Rows are points. The window is the flat piece filled in between its corners: a triangle in 3 columns, a solid with four corners in 4, and so on. A path goes straight from each point to the next, and from the last back to the first. After which points does the path pass through the window?

Window, 4 rows:
0.21, -0.09, 0.37, 0.21
-0.42, 0.35, 0.48, -0.09
-0.27, -0.12, 0.16, 0.27
0.92, -0.08, -0.50, -0.33
Path:
(1): 0.45, 0.30, -0.25, 0.20
(2): 0.25, -0.03, 0.04, -0.37
(3): 0.00, -0.25, 0.20, -0.18
(4): -0.04, 0.49, 0.45, 0.28
(5): -0.23, 0.45, 0.28, 0.69
(6): -0.36, 0.15, 0.45, -0.50
(7): 0.73, -0.09, 0.04, -0.53
(8): 0.67, 0.09, -0.45, 0.14
(9): -0.31, 0.40, 0.29, 0.53
(10): -0.22, -0.44, 0.83, -0.14
(11): 0.30, -0.42, 0.22, 0.14
(12): 0.21, 0.43, 0.27, 0.51
(13): -0.36, 0.39, 0.40, 0.45
(14): 0.02, -0.74, -0.14, -0.21
(15): 0.00, -0.04, 0.51, -0.42
(16): 0.14, 0.51, -0.14, 0.21
Through the window after points: 1, 3, 5, 13

Window (8 x 8):
-0.28, 0.62, -1.08, -0.31, 0.16, -0.31, 0.38, -0.01
0.24, 0.14, 0.30, 0.22, 0.20, -0.19, 0.00, -0.19
-0.47, 0.57, -0.74, 0.14, -0.43, 0.30, -0.11, -0.12
0.27, -0.76, -0.03, -0.10, 0.28, 0.03, -1.01, 0.04
-0.12, 0.27, -0.13, 0.21, 0.62, -0.22, 0.16, 0.46
-0.34, -0.16, 0.29, 0.28, -0.39, -0.11, 0.33, 0.04
0.26, 0.50, 0.04, -0.30, 0.34, 0.06, 0.44, 0.71
0.66, -0.57, -0.50, 0.06, 0.59, 0.29, -0.42, 0.26
Path:
(1): -0.34, -0.06, -0.22, -0.25, 0.53, 0.29, 0.47, 0.07
(2): 0.31, 0.12, -0.03, 0.59, 0.01, -0.45, -0.35, 0.48
(3): 0.16, 0.69, -0.34, 0.40, 0.25, -0.39, -0.32, 0.55
(4): -0.05, -0.51, 0.20, -0.14, 0.48, 0.13, 0.17, -0.10
(5): -0.40, -0.35, -0.21, -0.01, 0.42, 0.86, -0.45, -0.13
(6): 0.16, -0.04, -0.36, 0.00, -0.13, -0.27, -0.49, 0.09
(7): 1.02, -0.13, -0.43, 0.18, -0.28, 0.04, -0.98, 0.28
(8): -0.49, -0.55, 0.17, -0.09, 0.32, -0.02, -0.20, -0.07
(9): 0.22, -0.24, -0.25, -0.28, 0.39, 0.47, 0.08, -0.01
(10): 0.16, -0.05, -0.47, 0.27, 0.23, -0.05, -0.39, 0.28
(11): 0.60, 0.44, -0.34, 0.31, -0.26, -0.32, -0.49, 0.16
(12): -0.38, 0.04, -0.69, -0.43, 0.82, 0.21, 0.46, 0.19
(13): -0.12, -0.41, -0.30, 0.02, 0.48, 0.44, -0.11, -0.06
(14): 0.51, -0.04, -0.14, -0.03, 0.06, -0.53, -0.60, 0.40
(15): 0.53, 0.42, -0.41, 0.37, 0.23, -0.11, -0.35, 0.37
(16): 0.13, -0.22, 0.18, 0.04, 0.28, -0.02, 0.04, -0.17
Through the window after points: 1, 3, 5, 7, 9, 13, 15
